Every row gives one point. Each copy is the shape, with its points in the same order, stretched, turned, moved and blurred by noise. Is it also mirrored, or only turned?

Shape (7 x 2)
[[ 33 -20]
 [  5  28]
 [  5 -42]
 [  9 -51]
 [ -3  45]
 [ 35 -77]
 [ 15  -6]]
Copy 1 (7 x 2)
[[-22  46]
 [  8 -17]
 [-46  30]
 [-54  43]
 [ 22 -37]
 [-65  85]
 [-16  16]]
Copy 1 is: mirrored
Copy 2 (7 x 2)
[[  2  25]
 [ 28 -37]
 [-30  26]
 [-35  43]
 [ 42 -60]
 [-46  87]
 [  5   7]]
Copy 2 is: mirrored

Shape (8 x 3)
[[-65 -36   2]
 [ 21 -43   4]
 [-45  11  -6]
 [ 16  16  -8]
 [ 21 -11 -23]
 [ 13  -6   0]
 [  8   8   4]
 [ 31  16   0]]
Copy 1 (8 x 3)
[[ 45  62 -28]
 [ 28 -19 -18]
 [ 12  58   2]
 [ -7   2  12]
 [-10  -7  -8]
 [ 11  -5   3]
 [ 11   1  13]
 [ -7 -15  17]]
Copy 1 is: mirrored
Copy 2 (8 x 3)
[[ 40 -12  41]
 [-20 -30  13]
 [ 34  10  -4]
 [ -6   2 -32]
 [-11 -27 -24]
 [-12  -9  -7]
 [ -2   3 -15]
 [-16   3 -34]]
Copy 2 is: mirrored
Copy 3 (8 x 3)
[[ 59 -86  35]
 [-55 -59  -3]
 [ 64 -15  13]
 [-14  20 -16]
 [-24 -20 -43]
 [-21 -10  -5]
 [-15   7   4]
 [-35  25 -10]]
Copy 3 is: mirrored
Copy 4 (8 x 3)
[[-55   6  95]
 [ 51 -18  42]
 [-69  18  24]
 [  2   0 -23]
 [ 14 -41  11]
 [ 19   2   2]
 [  6   8  -9]
 [ 21   0 -29]]
Copy 4 is: only turned

Shape (7 x 4)
[[ 16  53  -9  -6]
 [-44   6 -29  -2]
 [-43 -46   0 -14]
 [-36 -26 -29  -2]
 [-12  28  33  34]
 [ 66 -47 -12  42]
 [-15  39 -10  -7]]
Copy 1 (7 x 4)
[[ -8  78  29 -18]
 [ 20  30 -39  41]
 [ 35 -29 -47  24]
 [ 16  -1 -63  31]
 [  8  31  59   0]
 [-62  -7  16  -8]
 [  9  54   4   8]]
Copy 1 is: mirrored
Copy 2 (7 x 4)
[[-30  15  -2  17]
 [-19 -29 -26  -5]
 [  5 -25 -12 -40]
 [  6 -17 -28 -20]
 [ -6 -21  26  15]
 [ 95  81 -14  -4]
 [-34 -11  -4   8]]
Copy 2 is: only turned
Copy 3 (7 x 4)
[[-39 -16 -22 -62]
 [ 25 -62   2   5]
 [ 51 -15  48  42]
 [ 48 -35   7  28]
 [-74 -23  13   9]
 [ -7  80 -55  51]
 [-18 -40  -3 -39]]
Copy 3 is: only turned

Shape (13 x 8)
[[  6  34  27  14 -10 -35  17 -16]
 [-37 -13 -42 -39  32 -42 -15  68]
 [ 11  43 -42 -11   3 -41  24  53]
 [-48   1  61 -39 -26   7  21  20]
 [-53  -3  16 -17 -32  36  -8 -19]
 [-52  40 -23 -54 -32  30 -13  -8]
 [ 26  -3   4   4  21   6  18  26]
 [ 44  20  63 -12  59  31 -34  59]
 [ -6  42   4  25   2   0  20  34]
 [-35   8  28 -50 -30  22  28 -21]
 [ 16  28  43 -20  26  42 -38  24]
 [  4 -12 -36 -29  54   0 -48  31]
 [ 24  -9   3   0 -53  14 -33 -17]]
Copy 1 (13 x 8)
[[ -5  43   1  13 -32  -6  -4   4]
 [ 24 -48 -25  27  16 -31  45  67]
 [ 30  35  -3  15   3 -70  37  47]
 [ 11  12  50  37 -22  81  16  17]
 [ 29  -9 -13   8 -31  71  28 -23]
 [ 31  16 -40   9 -16  43  77  12]
 [  8  22  22  -7  29 -21   0  -3]
 [-50  15  29  23  93 -11  27 -31]
 [ 14  29  26  21 -17 -33  34  -9]
 [ 19  36  20  -9 -17  71  25  10]
 [-31  20  -4  20  55  15  41 -36]
 [ -8 -41 -56  -5  64 -28  43   9]
 [ 43  27 -49  29   0  38 -17 -30]]
Copy 1 is: only turned
Copy 2 (13 x 8)
[[ 16  -9  17  12 -22 -35  54  26]
 [ 56 -19 -59 -36  18   7  11  38]
 [ 95   3 -25  20 -15  -4  48  -9]
 [-23  22  11 -82  39 -24  58  14]
 [-49  18 -31 -30  48 -59  30   0]
 [ 19  28 -33   8  69 -90  27  -6]
 [  7  -7 -13 -17 -21  31   6 -20]
 [-19  18  38 -58 -33  47 -68  47]
 [ 24  12 -24 -21 -37 -28  35  -3]
 [-16   8   5 -27  57 -47  58 -24]
 [-25  23  21 -30   4  -3 -53  35]
 [ 14 -27 -42   0  13  15 -56  34]
 [-39  38 -13  42  40  -9  25   4]]
Copy 2 is: mirrored

Shape (13 x 9)
[[ 20  21   8  10  22   6 -25  -7   4]
 [-32  16  34  31  11   1  -4 -62  11]
 [-29   9 -23 -31   6 -39  23   3  -3]
 [ 16  45  40  -3  -6  13 -15 -33  24]
 [-36  42  12  32 -27 -21  44 -16  27]
 [-12 -25 -30  -4 -55 -40 -24   5  -4]
 [ 20 -33   9   1  -6  18  -9   0  18]
 [-36 -13  -7 -40  12  -7  41  12 -49]
 [ 31  10  45 -19  26 -10 -19 -52 -22]
 [ 26  25  35  15   6 -45 -13 -16 -33]
 [-50  19  11  20 -19 -19   0 -10 -48]
 [ -8 -36 -23 -33 -47 -29  -5 -14   6]
 [  2  -8 -13  -8  12  34  25 -49 -32]]
Copy 1 (13 x 9)
[[  5  15 -17   2 -14   4  12   5 -38]
 [  5  -1  43  45 -58  31 -17  64 -41]
 [-22 -14  31  40  31  18  30  -2  24]
 [  6  59 -21  -1 -47  16  -9  34 -18]
 [-53  20  50  18  -3  49 -22  28   3]
 [  7 -62  12   1 -14  73  47 -22  47]
 [ 17   1  -8 -24 -31  -9 -10 -10  -5]
 [-24 -48  17  37  43  -5 -19  18  30]
 [ 31  12  -6   5 -30  -4   1  72 -16]
 [ -4 -15  21  -4  10  49  11  64 -14]
 [-23 -61  40  45   1  82 -14  48   6]
 [ 21 -42   6  -1 -36  32  36 -16  63]
 [-33 -38   4  29 -55 -24 -10  45 -24]]
Copy 1 is: only turned
Copy 2 (13 x 9)
[[-32  17 -28  31 -24 -16  -8  -7  -8]
 [ -5 -56 -19  32 -78   1 -16  23   8]
 [-19 -10 -13 -29  39 -20  28  33  16]
 [-39 -17 -19  20 -50  14  -6  41 -42]
 [-12 -64 -27 -18 -41   8 -36  66  -1]
 [ 33  69  -2 -24  27  -2 -14  56  10]
 [ 25  18  34  -5  -1 -21 -19  10 -10]
 [-22 -11   9 -51  54   0  56 -10  33]
 [-59   6   9  56 -27   3  41  23  29]
 [-87  29 -15  41 -33  21  11  24  55]
 [-19  -5 -32  -9 -26  39  18   6  24]
 [ 36  41  26 -32  43 -21  14  69   9]
 [ 16 -32  13  30  44 -12  23  17  10]]
Copy 2 is: mirrored
Copy 3 (13 x 9)
[[ -2 -13 -12 -26   0 -13  10   0 -13]
 [ 31 -18 -45  15  22 -16  11 -25  16]
 [ 10   8  10  49 -11  25  -4  25 -24]
 [ 47  -3 -27 -28  18 -15  32 -11 -25]
 [ 57   1 -13  34   8  -8  14 -78 -16]
 [-35  44 -15  22  18  49  -6 -16 -17]
 [-14   6   9 -25  30   8  13 -15  26]
 [-24 -24  34  71 -34  15  36  24 -21]
 [  9 -48 -10  -4  13  -1  25  34 -20]
 [  2 -60 -23   4 -13  13  11 -10 -42]
 [-16 -15 -36  49 -27  10  34 -31 -34]
 [-21  44  -5  31  42  44  -2   4  -4]
 [-26 -30  19  41  29 -38  41   0  -7]]
Copy 3 is: only turned
Copy 4 (13 x 9)
[[  3   0  11  32  26 -21  -8   3 -22]
 [-29  11  68  25  -7  -5  44 -25   7]
 [ 18  -6  -7 -36  21 -18  21   3  19]
 [  9  35  78  15  24  -8   1  18 -42]
 [ 17   9  95 -10  19  25  48  18  31]
 [ 55 -23 -25 -14 -52  15  50   8  10]
 [ -1  -4 -15   0 -18  32 -16  -2 -28]
 [-15 -14 -23 -78   0 -41 -22  -3  37]
 [-29  -2  16   1   9 -47  -2   5 -58]
 [ -3 -19  16  12   7 -53  25  43 -13]
 [ -1 -10  34 -16 -38 -55  41  13  62]
 [ 36 -21 -20 -39 -43  27  33  -8 -17]
 [-21 -62  25 -43  -4 -22 -14 -31 -15]]
Copy 4 is: mirrored
